Every row gives one point. The points of each table are mixes of a few directions, plus a little noise. Count the directions of each table, and those that both share. Where both have some left over, give the other angles between the two spaces (their principal angles), to ten degrees, smallest first.

First, 4 rows:
[[ 0.5  5.6]
 [-0.1 -0.4]
 [-0.5 -7.0]
 [ 0.2  1.7]]
Second, 6 rows:
[[-3.3  2.5]
 [ 4.9 -3.6]
 [ 5.5 -3.7]
 [-2.0  1.2]
 [-2.6  1.8]
 [-2.6  1.9]]
Directions: first 1, second 1, shared 0; angles 60

First:
[[-0.4 -0.8 -2.6  0.2  3.8  5.0]
 [ 0.3 -1.3 -1.9 -0.2  0.0  2.4]
 [-1.2  0.7 -2.3 -2.7  4.7  4.1]
 [ 1.0  0.2  4.4  4.3 -4.9 -6.3]
 [ 0.7  0.2 -0.5 -4.9 -4.4 -3.0]
 [-0.3  2.4  6.3  4.1 -1.6 -7.3]
 [-0.1 -1.4 -3.5 -0.8  2.5  5.3]]
Second, 9 rows:
[[ 0.2 -0.3 -1.3 -2.2 -0.8  0.5]
 [ 0.4  0.5  5.3  6.8 -2.7 -5.7]
 [-1.3  1.0  2.5  6.1  5.5  1.5]
 [-1.3  0.4 -2.1 -0.6  6.2  5.4]
 [ 1.3 -0.6  0.8 -1.3 -6.1 -4.4]
 [-0.7  0.0 -2.9 -2.8  3.7  4.4]
 [ 1.2 -0.7 -0.4 -2.9 -5.4 -3.0]
 [ 1.2 -0.5  1.1 -0.8 -5.6 -4.2]
 [-1.0  0.2 -3.0 -2.3  5.2  5.5]]
Directions: first 3, second 2, shared 2

First (8 x 11):
[[-2.1 -1.5 -0.2 -0.3  1.6 -0.1 -2.1 -1.0  1.0 -2.4  2.0]
 [ 2.6  3.0  0.2  0.9 -2.9  0.1  1.7  1.6 -0.9  3.5 -3.0]
 [ 0.7 -3.4  0.4 -1.5  3.0  0.1  4.1 -1.0 -1.4 -1.9  1.8]
 [-0.9 -4.8  0.4 -1.6  4.4  0.2  2.8 -1.8 -0.7 -3.7  3.4]
 [ 5.7  1.7  0.9 -0.2 -1.7  0.3  7.7  1.7 -3.6  4.4 -3.4]
 [-3.7 -0.4 -0.7  0.4  0.5 -0.3 -5.6 -0.9  2.6 -2.4  1.9]
 [-5.3 -4.1 -0.6 -0.7  3.7 -0.2 -5.0 -2.4  2.5 -5.7  4.7]
 [ 2.9  9.5 -0.4  3.3 -8.8 -0.2 -3.9  3.7  0.6  8.3 -7.3]]
Second, 9 rows:
[[-4.6 -4.3 -1.3 -2.1  1.4  2.5 -5.8 -1.7  1.7 -3.9  1.2]
 [-0.2  7.6  0.8  5.3  0.4 -7.8  2.1 -1.2  4.3 -3.6  4.3]
 [-1.3  1.0 -1.8 -0.7 -2.3  0.8  0.2 -1.9  2.3 -3.7 -2.1]
 [-0.9  0.8  0.2  1.0  0.8 -1.5 -0.9 -0.4  1.1 -1.1  1.7]
 [-1.0 -3.9 -0.5 -1.0  2.3  2.6 -3.7 -0.4 -1.6 -1.3  0.2]
 [ 0.1 -3.2  0.4 -4.6 -3.6  4.0  2.6  2.4 -1.3  6.9 -3.2]
 [ 2.7 -4.8 -1.6 -5.2 -3.6  8.2  1.6  0.9 -4.6  3.3 -8.0]
 [-0.2  1.5  3.3  3.0  3.6 -5.4 -0.1  2.2  0.2  4.2  6.6]
 [ 5.2  5.4  0.7  4.5  1.0 -3.5  4.1  0.2 -2.2 -0.7 -0.6]]
Directions: first 2, second 4, shared 1; angles 70

First (8 x 18):
[[  0.0   0.0   0.0   0.1   0.0   0.0   0.0   0.0   0.0   0.0   0.1  -0.1
   -0.1   0.0   0.0   0.2   0.0  -0.1]
 [  2.7   1.6   0.7   4.2  -1.5   1.9  -0.9   2.0  -1.1  -0.7   4.1  -7.8
   -6.2  -1.8   3.2  12.2   0.1  -7.3]
 [  1.3   0.8   0.4   1.9  -0.7   0.9  -0.4   0.9  -0.5  -0.4   1.9  -3.7
   -2.9  -0.9   1.5   5.7   0.1  -3.4]
 [ -4.2  -2.4  -1.1  -6.3   2.3  -2.8   1.3  -2.9   1.7   1.2  -6.2  11.8
    9.3   2.8  -4.8 -18.3   0.0  11.1]
 [ -0.6  -0.3  -0.1  -0.8   0.3  -0.4   0.2  -0.4   0.2   0.2  -0.8   1.5
    1.2   0.4  -0.6  -2.4   0.0   1.5]
 [ -0.9  -0.5  -0.2  -1.3   0.5  -0.7   0.3  -0.6   0.4   0.3  -1.4   2.5
    2.0   0.6  -1.0  -4.0   0.0   2.4]
 [  1.7   1.0   0.4   2.5  -0.9   1.2  -0.5   1.2  -0.7  -0.5   2.5  -4.7
   -3.8  -1.1   2.0   7.4   0.0  -4.4]
 [ -0.2  -0.1   0.0  -0.2   0.1  -0.1   0.1  -0.1   0.1   0.1  -0.2   0.4
    0.3   0.1  -0.1  -0.7   0.0   0.4]]
Second:
[[ 0.6 -2.7 -0.6 -1.3  1.3 -0.8 -3.1 -0.7  2.4  2.0 -5.2  1.8  0.3 -1.8
  -1.1 -1.9 -3.6  5.0]
 [-2.5  2.9 -3.5 -2.0  2.6 -0.5  5.6  3.3  1.2  0.2 -2.7  0.5  2.1  8.1
  -1.2 -0.8  6.8  7.6]
 [ 3.5 -6.8 -0.3 -2.4 -2.9  0.7 -7.4 -1.4  0.6  1.7 -8.6 -3.7 -4.6 -3.1
  -0.9  3.3 -6.0  3.7]
 [-1.0  1.0  0.6 -1.1  2.4  0.2  3.7 -1.1  0.6 -0.7  1.1  0.4  2.7  4.0
  -0.2  0.6 -0.6 -3.6]
 [ 2.1 -4.3 -0.5 -2.5 -1.3  0.7 -3.4 -0.9  0.6  0.9 -6.4 -3.1 -2.5  0.5
  -0.9  3.2 -3.6  2.2]
 [ 1.4  0.8  0.9  4.5 -5.1  0.1 -4.6  1.2 -3.4 -0.8  5.3 -0.8 -4.3 -8.4
   1.9 -0.7  2.3 -1.5]
 [-1.3  4.5  1.6  4.1 -0.7 -0.2  2.3  0.5 -2.4 -1.8  9.5  1.9  1.0 -3.1
   1.8 -2.1  3.6 -6.0]
 [-2.5  2.8 -3.5 -2.4  2.7 -0.4  6.1  3.1  1.2  0.1 -2.9  0.0  2.3  9.1
  -1.2 -0.2  6.6  7.0]
 [-0.8  2.3  3.0  2.2  1.2  0.0  2.2 -2.1 -0.8 -1.4  7.2  2.1  2.6 -2.0
   1.2 -1.1 -1.8 -9.2]
 [ 0.6 -0.5  2.2  1.2 -0.1  0.1 -1.3 -2.1 -0.3 -0.3  2.7  0.9  0.4 -3.4
   0.6 -0.3 -3.6 -5.4]]
Directions: first 1, second 4, shared 0; angles 30
